Each row is a point. Each copy is the shape, with its points in the same order, stretched, turned, moved and blurred by noise. Is it also mirrored, or only turned?

Shape (6 x 3)
[[ 1.3  5.7  0.4]
 [-1.5 -2.9 -3.1]
 [-1.5  5.3  2.0]
 [-0.3 -1.6 -1.3]
 [-9.3 -3.4  2.5]
 [-0.6  0.3  3.5]]
Copy 1 (6 x 3)
[[-2.1  4.6  1.0]
 [-0.6 -3.6 -3.1]
 [-2.8  2.3  3.3]
 [ 0.4 -2.3 -2.1]
 [-1.6 -7.6  4.5]
 [ 2.0 -0.8  3.4]]
Copy 1 is: only turned
Copy 2 (6 x 3)
[[  0.6   2.9   2.9]
 [ -0.1  -1.6  -3.5]
 [ -2.4   4.1   2.4]
 [ -0.7  -1.2  -1.4]
 [-10.0   1.1  -3.5]
 [ -4.7  -0.8   2.5]]
Copy 2 is: only turned

Shape (9 x 4)
[[ 3.2 -5.3  0.9  2.8]
 [-0.1  1.9  2.9  2.3]
 [ 0.1  3.0  3.6  5.1]
 [ 2.7 -0.6 -5.2 -2.4]
 [ 4.1  1.3 -9.2 -2.2]
 [ 3.7  2.3  3.1 -0.3]
 [ 1.2  3.0  1.8 -0.8]
 [-0.2  0.9  1.7  0.9]
 [ 1.4 -4.0  2.8 -1.4]]
Copy 1 (9 x 4)
[[  5.7  -0.3   3.0   3.3]
 [ -3.4   0.2   2.6   3.1]
 [ -4.3  -0.7   2.0   6.0]
 [  4.8   2.9  -5.1  -0.9]
 [  4.3   4.9 -10.2  -0.5]
 [ -1.8   5.0   2.7   2.3]
 [ -2.9   3.5   1.3   1.7]
 [ -2.2   1.0   1.3   1.7]
 [  3.8   2.4   5.0   0.2]]
Copy 1 is: only turned
Copy 2 (9 x 4)
[[ 5.9  0.1 -1.0  3.0]
 [ 0.1  2.8 -0.1 -1.4]
 [-1.0  6.6 -0.8 -1.1]
 [ 1.8 -5.9  5.4 -0.8]
 [ 1.5 -4.6 10.7 -1.4]
 [ 2.6  2.2 -0.2 -5.2]
 [-0.3  0.0  1.3 -4.9]
 [ 0.1 -0.4 -0.5 -1.1]
 [ 3.4 -3.6 -3.2 -0.8]]
Copy 2 is: mirrored
Copy 3 (9 x 4)
[[ 1.3 -1.7  4.7  7.1]
 [-2.7 -0.1  4.5  1.5]
 [-5.2  1.3  5.8  2.2]
 [ 3.8  1.4 -2.2  3.0]
 [ 4.1  4.6 -4.7  3.1]
 [ 1.3  2.1  5.5  0.7]
 [ 0.1  1.5  3.3 -0.1]
 [-1.3 -0.3  2.9  1.6]
 [ 2.9 -3.3  3.7  3.3]]
Copy 3 is: only turned
Copy 4 (9 x 4)
[[-3.5 -1.8  4.6  1.8]
 [ 3.0  0.0  0.4  1.0]
 [ 4.9 -1.4  2.1  1.8]
 [-5.3  3.4 -3.0  5.2]
 [-6.4  4.6 -4.4  8.6]
 [ 3.1  4.4  2.3  1.6]
 [ 1.9  3.4 -1.3  1.4]
 [ 0.3  0.8 -0.8  0.6]
 [-3.8  1.0  2.0 -1.6]]
Copy 4 is: mirrored

Shape (9 x 6)
[[-1.4 -2.5  6.6  3.4 -3.2 -0.1]
 [-4.4  0.7  0.8  4.1  3.0 -5.0]
 [-5.6  0.9  4.4  4.7 -4.8  0.9]
 [ 3.3  1.0 -2.2  2.8  0.9  0.9]
 [ 3.6 -0.7 -0.1 -1.2 -5.9  4.1]
 [-2.6  3.8 -0.8 -1.6  1.7 -2.7]
 [-4.0 -4.5  3.3  4.6 -3.1  0.8]
 [-1.3 -2.0 -2.9 -1.4  5.1 -0.3]
 [ 2.7 -0.2 -0.9 -1.0  2.9  4.9]]
Copy 1 (9 x 6)
[[-5.2  0.6  7.8  1.2  1.4  5.1]
 [-7.0  5.2  0.7 -3.0  1.1  1.9]
 [-6.2  1.6  9.0 -3.4 -1.8  5.7]
 [ 1.0  4.6 -1.4  1.6 -0.2 -0.9]
 [ 1.2 -2.4  1.6  2.5 -2.9  0.6]
 [-4.1  2.3 -1.1 -6.1 -0.7 -2.8]
 [-4.8  0.8  5.2 -0.2  0.8  7.8]
 [ 1.0  1.9 -6.8 -3.3  2.8  0.6]
 [ 4.9  0.2 -2.7 -1.8  1.9 -0.6]]
Copy 1 is: only turned
Copy 2 (9 x 6)
[[-3.4  0.1  6.1  6.9  2.3 -1.6]
 [ 1.6  1.0 -2.4  6.5  2.3 -3.7]
 [-4.5  4.3  2.5  8.6  3.6  0.6]
 [-0.8 -4.0 -1.7  0.4 -0.9  3.6]
 [-5.4 -0.7  4.8 -2.3 -1.1  4.9]
 [ 3.4  3.9 -0.7  1.5  1.3 -0.2]
 [-6.3 -0.1  2.7  5.1  3.7 -1.9]
 [ 1.1 -1.9 -1.7 -2.7  3.8 -1.3]
 [ 0.0 -3.7  1.7 -2.4  3.4  4.4]]
Copy 2 is: only turned
Copy 3 (9 x 6)
[[ 4.7 -2.8  1.1  3.3 -3.9  2.9]
 [ 3.0 -7.9 -0.7  1.6  1.0 -3.6]
 [ 2.7 -3.1  4.4  7.4 -3.2 -2.7]
 [ 3.9  1.1 -2.0  1.7  3.9 -0.9]
 [ 1.7  6.3 -0.3  2.4 -2.0  1.7]
 [-1.3 -3.9  1.5  0.4  1.6 -2.4]
 [ 3.7 -2.8 -1.7  6.0 -4.4 -0.2]
 [-1.6 -3.7 -7.1  0.7  2.1  0.5]
 [-0.7  1.4 -4.3  2.9  3.9  3.9]]
Copy 3 is: only turned
Copy 4 (9 x 6)
[[ 3.4 -2.6  6.6 -0.1 -2.4 -1.8]
 [-0.8  2.2 -0.5  2.9 -1.8 -4.1]
 [ 2.7  0.9  7.5 -1.1 -5.5  1.5]
 [ 1.5 -2.4 -2.6  0.7  0.0  2.9]
 [ 2.3 -4.3  3.6 -5.4 -0.2  5.8]
 [-1.4  4.8  0.4 -1.7  2.2 -0.6]
 [ 0.4 -2.5  6.3  1.3 -5.0  0.0]
 [-4.1 -0.2 -0.4  2.3  2.7  0.2]
 [ 0.7 -2.3  1.8  1.2  3.8  4.6]]
Copy 4 is: only turned

Shape (12 x 8)
[[ 4.4  4.2 -3.3 -0.6  5.1  1.5 -1.3 -2.7]
 [-2.1  4.3 -0.8 -1.2 -0.6  4.7  0.5 -3.2]
 [-0.9  0.8  1.8 -4.1 -1.5 -3.0 -0.8  2.3]
 [ 6.1  3.6  1.7  4.8 -0.3  5.5  1.6 -0.5]
 [-1.7  4.8  0.6 -2.3 -3.3  2.7  3.8  4.7]
 [ 6.6 -1.1  1.2  5.2  4.7  3.7  3.6 -2.8]
 [ 1.9  0.1 -2.1  2.7  0.2 -0.5  0.3  3.9]
 [ 1.2  4.9 -3.4 -2.2  5.3  0.7  7.3 -4.2]
 [ 0.4  1.5 -2.4 -3.3  0.3 -3.8  1.8 -1.7]
 [-2.3  0.3 -6.6  4.4  1.5  0.2  5.0 -2.1]
 [-2.1 -3.8 -4.0 -1.3  1.4  4.4 -0.8  0.3]
 [ 1.1 -2.9 -3.3 -1.0 -2.6  1.2  5.6 -0.9]]
Copy 1 (12 x 8)
[[ 2.2  3.8 -4.7  5.4  4.8  3.8 -0.5  0.2]
 [ 1.9  0.5 -1.7  3.4 -5.7  6.3 -0.2  3.6]
 [ 0.8  1.5  2.1  1.0 -2.3  1.4  3.3 -1.6]
 [ 4.2  0.6 -0.2  6.5  1.2 -1.0 -1.9  5.6]
 [ 0.9  1.3 -1.8  1.4 -7.5  0.7  4.4  5.5]
 [ 1.2  1.0  2.6  3.8  7.2  0.6 -4.3  5.0]
 [-0.9 -0.5 -1.9  0.5  0.3 -1.2  1.0  2.1]
 [ 1.2  7.1 -2.0  1.3  2.1  6.4 -0.6  3.3]
 [ 1.2  3.6 -1.8 -1.0  0.0  2.2  1.2 -1.4]
 [-1.8  0.3 -4.1 -2.8 -0.5  4.2 -2.6  5.6]
 [ 0.8 -4.0 -1.7 -1.1  0.5  6.4  2.3  3.3]
 [ 3.9 -0.2 -0.1 -3.8 -1.1  2.0  0.4  5.0]]
Copy 1 is: mirrored
Copy 2 (12 x 8)
[[ 4.6  0.0 -3.4 -5.5  1.4  3.5 -0.2  6.1]
 [-3.7 -2.4  1.5 -1.2 -1.7  1.0  1.3  6.2]
 [-3.5  1.2 -2.0 -2.4 -0.8 -2.0 -1.1 -3.8]
 [ 6.5 -1.1  2.1  4.3 -4.9  1.7  0.6  6.3]
 [-5.4 -0.7 -2.8  2.9 -7.6 -2.4 -0.5  3.2]
 [ 9.0  0.2 -1.2  4.4  1.3  3.9  5.6  4.3]
 [ 2.4 -1.7 -4.6  2.6 -0.9 -0.3 -2.7  0.2]
 [ 1.3  1.3 -5.7 -3.2  0.3 -1.0  7.4 10.2]
 [-0.5  0.4 -4.2 -4.0  1.7 -3.9  2.4  1.2]
 [ 0.4 -4.4 -5.7  4.0  3.6 -2.8  2.4  7.7]
 [-3.9 -6.0 -4.1  0.4  0.4  4.7  0.9 -1.0]
 [-0.3 -4.6 -4.0  2.9 -2.9 -2.7  5.4  0.1]]
Copy 2 is: mirrored

Shape (14 x 9)
[[-1.1 -4.7 -2.8  4.6 -1.6  2.7 -2.9  1.1  1.3]
 [-1.6 -2.6 -4.2 -0.9 -1.8 -2.4  1.1  3.9 -4.4]
 [-0.7 -1.0  3.5 -2.8 -0.3 -3.0 -1.9 -2.6 -2.5]
 [-3.0 -2.3  4.7 -5.8  0.2 -1.1 -1.1 -2.2 -1.3]
 [ 3.6  5.0 -0.1  3.8  3.2  0.0 -6.3  3.7 -6.0]
 [ 5.4  5.1 -2.5  0.3  9.6  3.4 -5.4  0.7 -5.4]
 [-2.2 -0.1 -1.0 -4.4  0.1 -2.3 -1.6 -3.4  3.8]
 [ 3.4 -0.5  5.9 -2.3 -2.4 -1.3  3.2 -5.7 -1.1]
 [-4.1  0.2 -1.5  2.5  1.1  0.0  2.1  2.2 -0.2]
 [ 1.8 -2.4  3.9 -4.1  0.3 -3.5 -0.8 -4.5 -0.9]
 [-0.1 -0.2 -1.9  3.5 -5.9  1.0 -1.5  2.1  1.8]
 [ 0.3 -0.9 -2.9  1.5 -2.1  1.6  2.2  6.5  0.5]
 [-0.5  1.4  2.2 -5.0 -0.4  2.3 -3.4 -5.7 -2.4]
 [ 4.2  1.3  0.7  2.4  0.0  3.6 -2.5  4.8  1.5]]
Copy 1 (14 x 9)
[[ 2.3  3.2  0.3  6.5 -0.7  2.4 -6.7  0.5 -2.2]
 [ 3.6 -3.7 -3.7 -2.3  2.1  0.0 -4.4  3.1  0.9]
 [ 0.0  2.8  0.9 -3.0  2.5 -1.1  2.7  6.1 -1.4]
 [-0.2  3.8 -1.9 -4.4  1.8  1.8  4.7  5.0  1.1]
 [-5.6  4.1  2.1 -1.9  2.4 -6.8 -5.8 -1.0 -6.5]
 [-4.0  5.4  4.9 -4.6  5.3 -5.6 -2.6 -8.5 -5.2]
 [ 5.4  3.1 -3.3  0.5  2.5  0.6  5.1  1.6 -2.2]
 [-0.9  0.4  5.7 -2.2 -2.7 -2.7  6.4  4.7 -0.5]
 [ 0.1 -0.5 -2.5  3.7  1.7 -0.6 -0.9 -1.3  3.5]
 [ 2.3  3.6  3.4 -4.2  1.4 -1.7  4.7  5.9 -1.1]
 [ 1.3  0.1 -2.7  5.8 -3.9 -0.2 -4.3  2.4 -4.8]
 [ 1.5 -1.2 -4.4  1.0 -4.5 -0.9 -4.6 -1.8  1.1]
 [-2.0  2.7  0.5 -2.3  2.9  1.8  4.5  1.5 -5.7]
 [-2.3  5.2 -0.4  0.4 -6.2 -3.2 -4.1 -3.0 -3.6]]
Copy 1 is: mirrored
Copy 2 (14 x 9)
[[-2.6 -5.4  2.1  2.4  4.0 -1.7  1.7 -3.5 -0.2]
 [-8.6 -1.6  1.4 -2.8  0.3 -1.5  3.4  1.4 -1.5]
 [-4.5 -0.7 -0.4 -4.0  3.4  2.1 -3.5  0.9  1.9]
 [-3.8 -0.9  2.4 -6.7  2.7  4.5 -3.0  0.4  3.9]
 [-3.4  0.7 -5.3  5.3  2.3  5.9  1.3  1.3 -5.0]
 [ 0.4  5.4 -4.1  1.3  5.5 10.7  4.5 -0.4 -7.0]
 [-0.5 -2.5 -0.7 -6.4  3.5 -0.2  0.6  1.2  2.5]
 [-2.7  3.2  0.4 -5.5  2.2  0.5 -6.9 -2.7 -0.5]
 [-4.4 -0.4  0.3  0.5  0.3 -0.4  4.1 -0.6  2.4]
 [-2.8  0.9  0.9 -6.4  4.8  1.4 -5.1  1.1  0.8]
 [-3.1 -5.5 -0.9  1.9 -0.6 -3.5  0.4 -2.4 -1.5]
 [-3.9 -1.0  2.8  0.1 -2.6 -0.6  3.7 -0.3 -3.0]
 [-1.7 -0.8 -2.2 -6.1  3.7  5.7 -2.5 -3.8  0.0]
 [ 0.7 -0.3  0.9  2.8 -0.3  3.8  0.3 -0.9 -5.1]]
Copy 2 is: only turned
Copy 3 (14 x 9)
[[ -4.9  -1.4   1.6  -0.8  -0.7  -8.3   3.1   4.3  -5.0]
 [ -1.5   1.6  -1.9   6.5  -3.0  -3.1   1.6   2.5  -4.3]
 [ -1.4  -4.1  -0.3   1.7  -3.0   2.9  -0.7  -1.6  -0.8]
 [ -1.0  -4.1   0.0   0.7  -2.2   5.9   0.3   1.8  -3.2]
 [ -0.7   2.6   6.2   1.9  -3.5  -6.0  -5.8  -1.2   1.7]
 [  3.4  -0.2   6.7   1.8   0.5  -4.8 -11.4   1.6  -1.6]
 [ -2.3  -2.2  -1.2   0.4   1.8   0.9   0.7   4.8   1.1]
 [  1.7  -5.8  -2.6  -1.2  -0.4   3.1   1.0  -8.0   0.8]
 [ -2.7   3.7   1.6   1.4   2.4  -1.8   3.2   1.7  -3.2]
 [ -0.1  -7.0  -0.1   2.1  -1.2   3.2  -1.0  -2.5  -0.4]
 [ -3.7   2.3  -1.4  -1.6  -1.3  -6.8   4.1   1.7   0.3]
 [  0.7   4.7   0.7   1.1  -1.2  -6.2   4.9   2.3  -3.5]
 [ -0.8  -4.4  -2.9  -2.0  -1.1   3.3  -5.0   0.7  -0.9]
 [  1.6   1.4   4.3  -3.7  -2.3  -6.7   1.3   1.3   0.3]]
Copy 3 is: mirrored
Copy 4 (14 x 9)
[[-7.6 -2.7 -3.6  3.7 -2.0  0.9 -2.2 -2.3  6.6]
 [-7.7 -1.0 -1.5  4.1  4.3 -0.8 -3.0  1.6 -0.1]
 [-0.1 -2.3  3.9  3.3 -0.4 -2.7 -0.4 -1.5 -2.7]
 [-0.9 -0.3  7.3  2.5 -1.0 -2.5  1.2 -2.5 -1.3]
 [ 4.2 -6.5 -1.7  1.4  3.5  2.6 -8.3  1.2 -0.2]
 [ 4.5 -8.6 -1.3 -4.4  4.6  6.4 -3.6  0.8 -0.9]
 [-0.3 -0.2  1.6 -0.1  0.0 -5.3  4.1 -4.4  1.6]
 [ 2.1  0.9  0.7  3.4 -6.2 -2.8  3.4  2.4 -7.5]
 [-1.8  3.5 -2.8  4.3  4.4  2.0 -0.2 -2.8  2.8]
 [ 1.3 -3.8  3.6  3.0 -2.3 -4.1  3.1  0.4 -3.5]
 [-3.6  1.5 -4.1  3.8 -2.4 -4.5 -3.8 -0.2  4.4]
 [-5.2  3.0 -4.6  2.7  2.4 -0.6 -2.3  3.6  4.6]
 [ 1.5 -1.8  4.3 -2.3 -2.3 -2.3 -1.1 -2.8 -3.7]
 [ 1.0 -1.3 -1.7 -0.2 -1.8  0.3 -3.1  5.3  6.0]]
Copy 4 is: only turned

Shape (14 x 11)
[[  4.6   0.0   2.0  -1.4  -2.6  -3.1   2.5  -1.4   1.7  -0.4   0.8]
 [ -2.1   0.0  -1.1   1.8  -1.6   4.1  -5.8  -0.2  -0.6   1.8   0.1]
 [ -4.5  -0.2  -1.7  -1.8  -0.7  -3.2   2.2  -2.5  -0.1   0.3   1.9]
 [ -2.3   6.1  -1.2  -2.1  -1.9   0.7  -0.3  -2.6  -0.3   3.0   0.8]
 [ -4.5  -0.3  -0.9  -0.5   1.4   2.0  -2.4  -1.9   3.1 -10.8  -6.8]
 [ -3.7   0.0   1.6   7.1   1.5  -1.7  -1.4  -1.3   4.3  -0.2  -2.8]
 [  2.8  -1.8   9.4  -1.4   2.2  -2.5   3.0   2.6  -0.1  -0.6  -0.1]
 [ -2.9   2.5   5.4  -1.8  -2.1  -1.6   2.6  11.4   6.3  -4.1   3.1]
 [ -4.4  -3.0   0.4   7.1  -2.3  -0.9  -2.3  -2.6   0.3   1.2   0.4]
 [ -3.2   1.3  -0.9  -0.9   2.1   0.0   2.3  -3.3   1.9  -2.7   4.4]
 [ -2.5   1.8  -1.2  -2.8   2.2  -2.6   3.0   5.8  -0.1  -3.4   1.4]
 [ -2.5  -1.4  -0.7  -3.4   0.4  -0.2   3.0  -0.7   2.3   3.4   1.3]
 [  4.9  -1.1   0.8  -3.2   2.6   2.6   2.1   5.3  -0.4   0.9   1.4]
 [ -3.0  -0.1  -1.2   4.5  -3.3   5.0   1.0  -1.0  -0.7  -0.8  -2.3]]
Copy 1 (14 x 11)
[[-3.9  1.8  2.1  2.3 -2.3 -1.2 -0.9 -4.2 -4.0 -1.0  0.1]
 [ 4.3 -1.3 -1.1 -2.1  3.7  2.6 -1.9 -0.1  6.4 -1.0 -0.6]
 [-2.3  0.0 -3.7 -0.7  1.6 -2.8  0.7 -3.0  2.4 -1.6 -5.7]
 [ 1.0  5.4 -2.5 -1.3  4.0  1.4 -1.1 -3.2 -0.5 -5.2 -3.6]
 [ 1.8 -4.2  8.5 -1.5  4.5 -6.0  0.5  6.4  4.8 -3.2 -0.6]
 [-2.6  0.1 -3.7  1.6  1.7 -1.2  4.4  7.2  5.3 -0.8  2.2]
 [-4.4 -4.9 -1.1 -1.5 -3.7 -2.3 -2.6  3.5 -6.5 -0.1  1.7]
 [-7.5  1.9  0.8 -2.7 -1.4 -2.1 -7.6 10.2  1.4  3.2 -6.1]
 [-1.7 -3.7 -4.8  1.8  2.4  1.2  2.7  1.3  9.1 -2.8 -0.3]
 [-0.6  3.0 -1.4 -2.5 -4.2 -3.7 -0.1 -1.0  2.2 -4.2 -5.9]
 [-1.8  0.5  0.9 -2.8 -1.0 -2.0 -1.2  5.5 -0.5  2.5 -7.7]
 [-3.2  1.6 -3.7 -3.9 -0.3 -1.3  0.1 -4.0 -0.1  1.1 -1.6]
 [-0.1  0.7  3.0 -5.1 -5.6  1.7 -2.0  0.4 -5.0  4.1 -0.2]
 [-2.1 -1.5  3.0 -2.6  2.9  5.0  2.1  0.6  5.4 -6.1  0.8]]
Copy 1 is: only turned
Copy 2 (14 x 11)
[[-0.4 -3.3  3.5  0.1 -3.8  0.4  0.4  3.3 -1.0  2.9  0.9]
 [-4.6  2.5 -2.9  1.9 -2.0 -4.3  2.1 -2.8 -1.2 -1.2 -4.6]
 [-0.2  2.4  0.2 -0.2  3.2 -2.7  1.7  2.7  1.1  2.4  4.1]
 [-1.8 -3.4 -3.3  4.7  1.7 -3.8  1.1 -1.5  0.0  4.5  2.0]
 [-2.0  6.2 -8.1 -4.5 -1.2  6.8 -0.5 -4.3 -3.4 -0.6  2.9]
 [-2.0  8.6  1.5 -0.4 -3.3 -2.1 -3.4 -5.0 -6.2  0.9  3.1]
 [ 7.4 -1.2  3.3  0.5 -0.8  1.7 -1.5  3.4 -9.0 -2.8 -2.1]
 [10.6  6.7 -3.9 -3.2  1.4  5.5 -2.6  5.1 -5.4  9.9 -6.0]
 [-4.3  7.9  0.8 -1.7 -3.4 -7.0  0.8 -2.4 -2.6 -1.6  1.5]
 [ 2.4  3.7 -0.5  2.3 -0.1  0.9  0.3  1.6  2.7  1.6  5.8]
 [ 8.1  2.0 -1.6 -3.0  3.5  3.2 -2.1  2.1  1.4  4.2 -2.3]
 [ 0.5  1.2  2.8  2.4  3.4 -0.2  4.2  3.1 -1.3  2.6  1.5]
 [ 6.4 -3.5  3.7  1.3 -1.5  4.0  2.4  1.6 -0.5 -1.0 -7.0]
 [-1.0  2.9 -3.0 -1.8 -3.7 -2.5  6.6 -4.7 -1.2 -0.5  0.4]]
Copy 2 is: only turned
Copy 3 (14 x 11)
[[ 0.2 -0.2 -3.0  6.1  3.8  1.3  1.6 -0.2 -0.2 -1.0  0.6]
 [ 1.7  1.5 -0.8 -5.4 -1.2 -2.2  3.1  3.0  1.6 -1.5 -1.8]
 [-3.1  0.2  0.1  0.5  0.9  2.0 -2.0  0.7  0.6 -3.3 -4.4]
 [-0.8  0.3 -3.0 -3.6  1.4  1.3  0.6 -0.6  6.5 -5.0 -2.8]
 [-2.7  1.6 -5.4 -3.1 -8.9  2.7 -4.7  6.2  0.5 -0.2  1.9]
 [ 0.8  6.9  0.0  0.2 -1.6  1.5 -1.3  4.7 -0.9 -4.2  1.5]
 [-3.4  0.4  1.8  2.7  7.3  1.9  4.7 -3.0 -5.3  0.6  7.3]
 [-1.9 -4.5  6.3  3.3 -2.2  0.0  3.9 -4.8 -0.9 -4.0  9.3]
 [ 1.2  6.7 -0.6  0.0 -2.1  0.7  1.2  3.8 -1.7 -2.9 -5.0]
 [-1.8 -0.6  0.6  0.3  0.0  6.2 -2.1  3.0  2.4 -2.4 -3.2]
 [-1.3 -4.9  2.7 -0.3  0.5  1.5 -2.0 -2.7 -2.9 -3.0  3.1]
 [-3.3 -1.7  0.7  0.2  4.2  0.5  2.1  2.4  0.0 -4.4 -1.3]
 [ 1.3 -7.0  2.1 -0.5  6.9 -0.3  4.5 -0.4 -4.2 -1.2  5.7]
 [ 2.0  2.3 -4.0 -3.5 -3.9  2.1  3.2  3.9 -0.3 -5.1 -3.0]]
Copy 3 is: mirrored
